Each row of a before or after table is a point. The points were changed in one or more steps. Then noise was added and the rows were shuffled. The steps act on how far a point lies along the listed directions, d1 being the first. Name the steps. A step turns or swaps two directions, mirrors them in a line or flattens them onto one, adds a multiple of one to another, or multiplies one. Angles are multiples of 10 degrees, from the lower direction toward the higher: turns from -170 to 170, lines from 10 to 170 but not 90. Use the fewest steps. Two steps may share a direction if one is a turn and the other turns, adds or multiplies; they go together, in the order done. Otherwise the lowest direction goes first.

Directions:
(1): [54  3]
(2): [  3 -54]
Before, 10 rows:
[[ 48 -38]
 [-40  17]
 [ 76  -6]
 [  6  14]
 [-58  -4]
 [ 18 -27]
 [ 20 -15]
 [-69  -6]
 [-41 -67]
 [-41 -16]]
After, 10 rows:
[[-14  18]
 [-35  50]
 [-69 -41]
 [ -8 -62]
 [ 13   2]
 [-27  20]
 [-10 -70]
 [ -2  79]
 [-18 -38]
 [ 11 -41]]
Steps: mirror d1 and d2 in the line at 140 degrees

Directions:
(1): [ 42  44 -26 -32 -65  20  16 -39]
(2): [-49  54 -22 -29  42  25 -46 -29]
(3): [-48  12  71  14 -42 -26  -3 -42]
(4): [ -2 -58   6 -33 -38  32 -69   8]
(5): [-52 -32  -8 -18  -5  58  65  -6]
Before:
[[-22 -46  -2 -40  22  31 -40  27]
 [ 15   9 -15   0  10  39  35   2]
 [-23   5 -12 -29  76  21  20 -16]
 [-70  42  88  59 -35 -51  -4 -59]
 [-50 -29 -18  -2  10  24  49   4]
 [-37   3 -14  -5  44  -5  44   8]
 [-15  39 -45 -37 -62  62  49 -56]
 [-69   0  -5  15  12  20  66 -14]]
After:
[[-24   1  -7 -22  72  22  49 -12]
 [ 18  42 -22  -2  28  24   4  -5]
 [-27 -68   3 -53   6  45 -61  29]
 [-36  38 -14  -2  59 -19  41  -1]
 [-12  79 -56 -37 -39  47  11 -65]
 [-68  64 -19  21  49 -14  15 -28]
 [-46  32 -30  -7  47   4 -24  -9]
 [-70  33  92  73 -39 -47  44 -57]]
Steps: swap d2 and d5; multiply d4 by 1.6

Directions:
(1): [ -47   27   -9   -2 -106  -31   -4   15  -29  -22  -21   51    0  -29]
(2): [  -8   -2  -13  -66   28    2   -5   28   12   -9 -107   17   39   34]
Before, 8 rows:
[[ -12  -13  -15  -67   42    9  -13   37   12   -2 -121   16   37   35]
 [ -30   18   -7    7  -85  -33   -9    5  -32  -24   -3   53   17  -19]
 [   5    7    1   16   -5   -6    0  -14  -15    1   21    2    4   -6]
 [ -23   -1   -6    8  -40   -9   -5   10  -13  -24   16    1    1  -24]
 [  29   -9    8   10   77   44   -6   -1   19   21   36  -51    7   11]
 [  16    9   -4   -2   39   -4    4    0   20    1  -22  -12    7   12]
 [  -3  -18   -1   51  -25   -5   -6    2  -16   24   37   -6  -14  -12]
 [  13  -10    7    8    8   13    2  -23    7   -7    9   -4   15   -3]]
After (8 x 14):
[[  14    0    3    7   23    0    1  -13   -7    4   12   -8    9    5]
 [  -6   20  -10   -9   -3  -16    1    9    8  -10  -42   11   12    4]
 [  19  -33    0   33   36   12   -6    2    3   34   16  -26   -1   13]
 [   0    3   -9  -49   48   29  -13   30   15    2  -68  -10   40   25]
 [   9   -9    3   -4    8   12    0  -16    8   -9  -13    2   23    3]
 [  10    0    9   58  -27  -12   -3  -27  -20   -1   93    3  -12  -22]
 [ -61   20  -15  -13 -103  -29  -15   31  -33  -20  -56   60    5  -28]
 [  -1  -12    0   22    2    6   -2   -2   -2  -12   46  -26   -6  -17]]
Steps: turn d1 and d2 by -80 degrees

Directions:
(1): [-113   88  -56   -1   77  -28   -5   22  -12   -1    9  -28  -53  -36
    9  -34   -8   18   23  -24   46    3    1   19   21   38  -51   -9
   12   30  -20   11]
(2): [ 41 -27  17  -4  46 -47   2  36  52  12  47  30 -25 -58 -51  18 -59 -11
 -22 -11 -44 -34   4  46 -45  -2   6 -47 -45  55 -74  46]
(3): [ -54   15   36  -24    9  -42    6   41  -12   20  -33  -14   25   24
  -17   82   14   11    9    8 -100  -11  -39   51   47   82   33    6
  -29  -32   10  -46]
(4): [-63 -46   2 -25 -10   6 -40 -98  -3 -89  52   5 -44 -18  49  10   6 -31
  -6 -15 -59  22 -44  30 -70  13  -9  11   7 -23   1   6]
Before (13 x 32):
[[   4   -8   55    4   11  -59    2   67   25   21   -2   12    4  -16
   -44   66  -23   15   -7   26 -102  -14    1   25  -10   46   40   -8
   -57   24  -23  -18]
 [ -47   13  -41  -16  -12    1  -28  -48    3  -29   40   -1  -62  -14
    20  -37    6  -34  -21  -21   20   11   17   -9  -37  -24  -47    4
    47   18  -10   38]
 [  -7  -11   35    8   18  -23  -12    7   25  -11    5   16    4  -26
   -36   31  -29   -9  -18  -16  -67  -19    1   39  -11   49   20  -33
   -17    8  -15    5]
 [  78  -26   39    6  -18    0   18   36   47   37   21   36   44   -7
   -64   31  -28    7  -32    4  -41  -36   18   16  -18  -24   30  -12
   -16    9  -41   19]
 [   4  -32   42  -10   27  -52    0   69   48    3   42   10   -7  -35
   -39   59  -35  -11    6   -9  -76  -38  -39   61  -22   46   27  -30
   -44   34  -46    9]
 [  29  -47   35  -21   43  -51    4    4   42    0   29   17  -20  -51
   -30   39  -49  -10  -13  -12  -82  -31  -26   43  -49    6    9  -27
   -41   37  -53   25]
 [ -20  -58  -45  -39   24   22  -26  -93    5 -109   83   10  -68  -44
    56  -74  -15  -54  -15  -38   31   24   -5  -17  -91  -44  -56    4
    -5  -11  -21   48]
 [  31  -50   51  -17  -21  -20    6   16   38   41   28   18   37    8
   -30   54  -16   10   -8    6  -77  -30  -19   44  -19   25   41   -9
   -40    1  -15    7]
 [  27  -34   21   -8   -4   -4  -11   34   43   23   47   26   -8  -40
   -47   17  -42  -30    2   -7  -38  -18    8   19  -41   -1   22  -26
   -25   43  -33   49]
 [ -14   45  -42   19   43    1   -1  -29   20  -13   36    0  -43  -26
    38  -74  -12   -6   -9  -13   66    8   10   -4  -27  -43  -65   -9
    30   56  -18   35]
 [ -43  -14  -38   12  -11   47  -38 -107  -35  -77   34    5  -40  -10
    74  -75    1  -19   14  -25   74   27    7  -27  -53  -48  -33   19
    23    9    9   37]
 [ -11  -56   -2    3   -4  -12  -18  -39   16  -28   47   25  -27  -26
   -12   35  -24  -11  -29   -7  -78  -11  -38   22  -53   17   12  -10
   -29   -9  -25   36]
 [ -35    6  -47    2   21   37  -27  -90  -13  -67   49    3  -46  -38
    81  -55   -8  -24   42  -23   39   16  -23  -31  -52  -37  -57    6
    45   -6   -3   23]]
After:
[[ -50  -30   45  -23    0  -39  -11   34   15  -25   22   -9    3    0
    -2   80    4  -11   18   -4 -104  -17  -65   61   -4   77   32    0
   -28  -15   -2  -31]
 [  -5  -41   50  -32   25  -52    3    2   21   -1    4    4    1  -24
   -20   73  -22   -6   -4   -3 -122  -25  -47   52  -22   42   25   -8
   -39    1  -24  -10]
 [  23    1  -37   29   47    5  -11  -12   11  -12   48   27  -43  -57
     1  -81  -59   -8    1  -30   92  -13   43  -11  -52  -61  -32  -31
   -16   80  -62   80]
 [ -45  -17   55   -8  -29  -30  -15    4  -11  -23  -13   -3    9   18
     5   75   19    7    3   31 -120   14  -26   14   -8   60   42   29
   -32  -28   28  -52]
 [  21  -73   64  -26  -63    3   -4  -25   19   13   16   13   52   39
    -1   68   14    3   -6   13 -100  -10  -37   35  -21   30   53   16
   -25  -39   22  -19]
 [   1  -26   41  -18  -17  -14   -7   47   27   33   18   14   17  -12
   -49   58  -22  -24    9    3  -83  -18  -10   33   -7   38   42  -13
   -33   12  -10   14]
 [  62  -38   66   -8  -53    5   17   26   25   35  -10   27   75   35
   -53   77    3   10  -28   17  -96  -26   -8   21    9    8   58   14
   -17  -39   -2  -24]
 [  39  -37  -33  -27   80  -31    5   14   47  -31   83   27  -61  -81
   -23  -59  -71  -38  -25  -37   29  -22   24    8  -72  -40  -45  -45
   -51   51  -86   78]
 [   1  -64    6    1   -9  -12  -15  -33   18  -22   44   26  -19  -24
   -19   45  -25  -12  -30   -3  -86  -13  -40   22  -50   18   19  -11
   -35  -11  -26   31]
 [  14   29  -51   15   76   -3   -4   -9   27  -10   61   18  -55  -81
    17  -61  -59  -14   32  -28   57  -21    9  -14  -49  -46  -61  -40
    13   59  -64   61]
 [ -29   34  -43  -10   28  -29  -12   12   26   12   44    5  -67  -39
   -21  -35  -24  -24  -23  -25   27  -14   34    6  -26  -19  -49  -23
    26   58  -48   58]
 [ -26   87  -39   20   92  -44   19   51   35   38   23   -4  -40  -43
    -7  -52  -36   12   -5  -14   51  -20   18   24    9   -7  -62  -33
     3   85  -51   40]
 [ -34  -12   36    2    1  -10  -19  -18    8  -28   -4    8    7   -9
   -12   37   -8  -11  -12  -14  -77   -7  -15   37   -9   60   22  -15
    -6  -17    8  -13]]
Steps: multiply d1 by 1.6; turn d3 and d4 by 40 degrees; turn d2 and d3 by 50 degrees

Directions:
(1): [ -6  -4   8 -63 -93 -89   6  24  22  31  19  44  26  -9 -52 -17 -62 -12
  56 -28 -44  26 -25  -7 -76 -24 -15   6 -67  10  31  12  79 -17   8  46
   8 -81  24   1  -5  -5  28 -20  65   6 -15  41  -6 -52  -3 -48 -70  42
  18 -41 -17 -26  18 -23 -22  23 -20 -20]
(2): [ 20 -83  12 -59 -36  44  29  68  39  -6 -28   7 -20  31  -9  27 -56  31
 -27 -61  -6  22  52 -10  34 -18 -18  52  23   7   9 -24 -33  27  15 -31
  24  44  34 -25  17  39  45  51 -22  -8 -94 -20  20  50 -15 -47 -46  58
  10  28 -12 -38 -23   7 109  -5 -42   6]
(3): [ -33  -19   33   18  -23  -11    8   10   44  -19   24  -27  -32  -61
   14  -16    2  -66   27  -18  -36  -14   20  -33 -105   18   44   87
    3  -26    4  -86    8   34  -32    5  -45  -29  -30   -5   35   22
    6  -35  -82  -48    6   61  -31   26   29   58   -1   -9   12  -11
   53   26  -25   37   64   -4   58   46]
(4): [ 50 -28  -5  76  46 -26 -57 -10 -20   8 -47 -33   9 -38  40  20 -18  65
  28 -21  49  11 -74  -4  14  63  41   7 -90  -4 -22 -51  -8  19 -68 -40
 -24 -81  17 -20  70  40 -17  42  41  11 -59  -9  -7  18  10  16 -26  30
  25   0   7  51  11 -55   9   2 -42 -31]
(5): [  -7   23  -42  -27   23   -6   -5   14   35   28  -16   40   75   23
   22  -37  -45   17   29  -21  -18   18  -20   27   59   29  -16   86
   46  -24  -14   16   83  -15  -26  -29  -41    2  -36   10   26  -27
  -50   28  -21   18  -23   80  -36   15  -26    8   49  -10   -4   55
   24  -33   -3   76  -16  -51    9 -121]
(6): [ 36  35 -44 -23   8 -12  -4 -30  -4  -3  46  -7 -39  18 -54  -5  24 -34
 -11   7  52  14 -12 -92  24  51   7  22 -50 -45  98  31 -47 -27 -46 -30
 -17 -50 -59 -60 -23 -85  24  12 -32 -48  -3 -30   7 -12 -14 -69   7  28
 -33 -14  14 -32 -84   6  19 -53  -6 -19]
Before:
[[  2 -26  24 -13 -29 -10  19  15  24  -2   1  -2   3 -27   8  -5 -30 -11
   -1  -9 -14  -2  22  -2 -27 -10 -15  29   5  16  -7 -31  10  12   8  13
   -8   3  10   6  -9  13  21  -5 -10  -6 -11  19   0   7  18   0  -7  15
    8   9  -2  -3   2  14  21  14   1  13]
 [-25  39 -25  18  26 -33  -7 -11   2  28  15  19  50 -14   7 -32  -2  -6
   47   8   4   9 -30  17  -1  22  12  57 -21 -24  -2  13  59   0 -31  -8
  -53 -42 -42  16  19 -35 -30  -8  -6   0  27  59 -29  -9   7  26  33 -37
   -3  18  26  -8   7  38 -41 -27  32 -61]
 [  5  43 -31  41  17 -66 -33 -43 -30  29  -6 -16  39  -9  -3  -5   1  25
   44  25  -2   9 -51  18 -18  22   2 -36 -47  -5 -13  11  50 -21 -34  19
  -12 -70  -2   0  16 -13 -43 -14  70  17  30  12   4 -36  10   5  -5 -13
   -4 -30  -3  24  38 -11 -69  12   5 -56]
 [ -8  -1  -5   6   0  36   8   4  26 -19  15 -12 -10  -7   5 -19   7 -42
  -12  12  -3  -1  24  -9  -1   6  -8  38  32 -33  11   8 -17  15   9 -13
  -18  25 -20 -21   8 -11  13  11 -51 -22 -10  11   4  29  24  20  21 -21
  -21  29  14   0 -32  34  41 -27  27   4]
 [-23  44 -24  -8   5 -24   6  -5  -1  12  48  17  29   7  -8 -42   7 -41
    3  21  -5   0  10 -12  16   5 -17  41  37 -19  17  26  27 -19  11   8
  -22  -6 -39  -4 -33 -25  -8 -26  -8 -10  26  35 -10 -16 -16  -8  37 -19
  -17  -9  14 -25 -22  19 -40 -44  36 -33]
 [ 27  20  -2 -17   7  -2   2 -13 -41  -4   6  15  12  38 -30  15  20  18
  -10  24  19   5   8  23  41 -23 -41 -51  -2  19   8  57  -6 -30  15  18
   16  -1   7  -4 -36 -29   5  -2  30  26  13 -36  17 -29 -20 -40  13  -9
   -5   4 -20 -21  -3 -13 -54   1 -33 -18]
 [-35  59 -37   0  -1 -26 -11 -26  -7  21  24  23  49  11   1 -24  29 -17
   24  39 -14  16 -31  32  10   0 -24 -30  35   7  -6  42  65 -22  23  39
  -20  -1 -27  38 -29 -38 -46 -16  26  14  54  54 -21 -49 -18  22  33 -47
   -5   8  11 -14  18  33 -88   3  43 -37]
 [  7 -10  -2 -33 -32   9  17  -2  -5   2  -9  17   9  12 -23   9 -25  -5
   11 -16   9   1   7   2  22 -12  -2  -7   1  -1  10  21   5 -12   9  14
    7  18 -10  -1 -21  -7  14   5  15   7 -23  -6   3 -15  -9 -17 -17  12
   -8   1 -18 -36  -5   4 -10  -3 -16 -18]
 [  9 -21  21   7 -20  -4  -3  -9 -20 -17  -7  -9 -35 -30  -8   8  -6  -2
   12   4 -12   1 -13  -8 -36 -22   7 -33 -39  16  -7 -10 -18   4  -6  23
   13 -34  32  -5  -8  15  13 -25  34   2   0 -23  19 -19   7  10 -48   6
   16 -51 -16  26  12 -46  -7  38   1  22]
 [-20  79 -16   6 -11 -63 -36 -42  -6  36  34  25  58   3 -11 -38   7 -30
   46  31   3  14 -70   9 -48  16 -11 -23 -50  -8   6  31  84 -37 -20  30
  -36 -67 -43  16  -7 -53 -39 -41  32  -3  54  43 -32 -59 -13  -2  17 -27
   -9 -29  16  -8  15   7 -76 -14  22 -45]]
After (10 x 64):
[[ -18  -17  -18  -91  -36   33   54   57   40    0   45   33    0   55
   -35  -22  -30  -40  -40  -24  -18   15   87  -31   56  -28  -50   88
    92  -16   44   28  -15   -2   45  -15    7   67  -24  -29  -47  -14
    42    9  -50  -29  -38   11   12   28  -35  -65   12   25  -23   18
     1  -81  -60   50   61  -58   13  -16]
 [  12  -36   20   13    9   22   13   13   11   -9  -20  -16   -1  -21
    34    7  -17   15  -24   -5    7   -8   24   10   18   -3  -13   19
    23   20  -29  -36  -19   21    6   -8   -3   34   14    5   -2   26
    11   14  -18    2  -22   -3    5   30   17   13   10    8    7   27
    -5   11    5   11   29   10   -5   13]
 [ -61  -19   -7 -109  -80   32   61   60   63    5   30   49   13   48
   -27  -15  -20  -47  -12  -16  -68   29   80   18   -2  -59  -58   46
   123   12   13   22   45    5   76   38   10   91   -7   26  -44  -11
    13   -3  -45  -15   -6   62   -6    1  -30  -18   -1   -7   -3   31
     8  -78  -14   87   40    1   45    4]
 [ -32   54  -31   10   39    0    8  -18   -3   18   27   21   41    8
     5  -32   22  -18   21   26    5    0   -4   21   28    8   -2   44
    25  -25    2   37   38   -6  -10   -9  -43    6  -52   21   -5  -54
   -31  -11  -30   -1   52   42  -21   -4    1   25   61  -55  -18   31
    25  -21   -2   57  -46  -34   44  -51]
 [  22  -21  -24  -31   -3   57   14   26   15   -8   -7    8   -1   44
   -13   -2  -21    6  -38   -6   19   18   31   -2   73   -8  -41   10
    32  -18   21   49  -38    2   31  -30   17   51    8  -34   -7  -14
    32   56  -11   -2  -53  -34   30   33    0  -42   -1   12  -26   44
   -22  -33  -33   14   48  -30  -26  -23]
 [   5  -34   11  -37  -46   12   22   16   18   -5   -8    7   -8   -3
   -19    9  -40  -18   18  -38    0    4   20  -14   -5   -3   11   36
     0  -11   15  -18   -2    6   -4    6   -7   13  -12  -12   -1    9
    25    7  -16  -13  -46   10   -6    5   -3  -10  -30   28   -2    2
     0  -34  -22   14   40   -7   -8   -5]
 [ -42   92  -18   69   26  -75  -29  -78  -28   16   34  -27   27  -44
     4  -33   49  -47   57   64  -27  -20  -42   12  -84   23   23  -26
   -18  -21  -14   -3   63  -22  -36   46  -41  -70  -44   20    3  -36
   -67  -72   18   -6  110   52  -21  -49   32   67   41  -69  -14  -46
    30   47   33   24 -101    9   78  -21]
 [  -5    2   23   50   13    3  -12  -36  -32  -25   -2  -29  -40  -52
    16    1   27  -21   14   27   -9  -18  -21   -3  -50   -8   25  -36
   -26    7  -24  -25  -24    9  -18   21   -6  -33   12    4   -3   13
   -11  -44    9   -5   37  -13    9  -15   21   54  -15  -28   12  -51
     3   54   14  -36  -28   36   33   37]
 [ -53   59    0  -32  -20    6   11  -18   32    5   61   16   15   14
   -14  -40   28  -88    4   29  -23   -3   18  -11  -53   -9  -18   35
    47  -22   16   11   38  -19    7   22  -36   23  -70   11  -30  -58
   -19  -54  -77  -45   65   48  -29  -15  -11   13   49  -45  -28   -4
    41  -33  -27   74    3  -36   69    4]
 [   6  -26   30  -78  -78  -27   33   35   21   -6   29   26   -9   15
   -59    3  -27  -30   14  -26  -34   16   46  -12  -50  -39  -34   33
    -8    8   41    8   20   -8   13   34    6  -26    6  -18  -20  -11
    47  -18  -14  -11  -21   16    3  -16  -12  -53  -36   28   10  -11
     0  -45  -29   13   27    4  -16    9]]
Steps: turn d1 and d3 by 100 degrees; multiply d4 by 3; turn d2 and d4 by 60 degrees; multiply d6 by 1.6
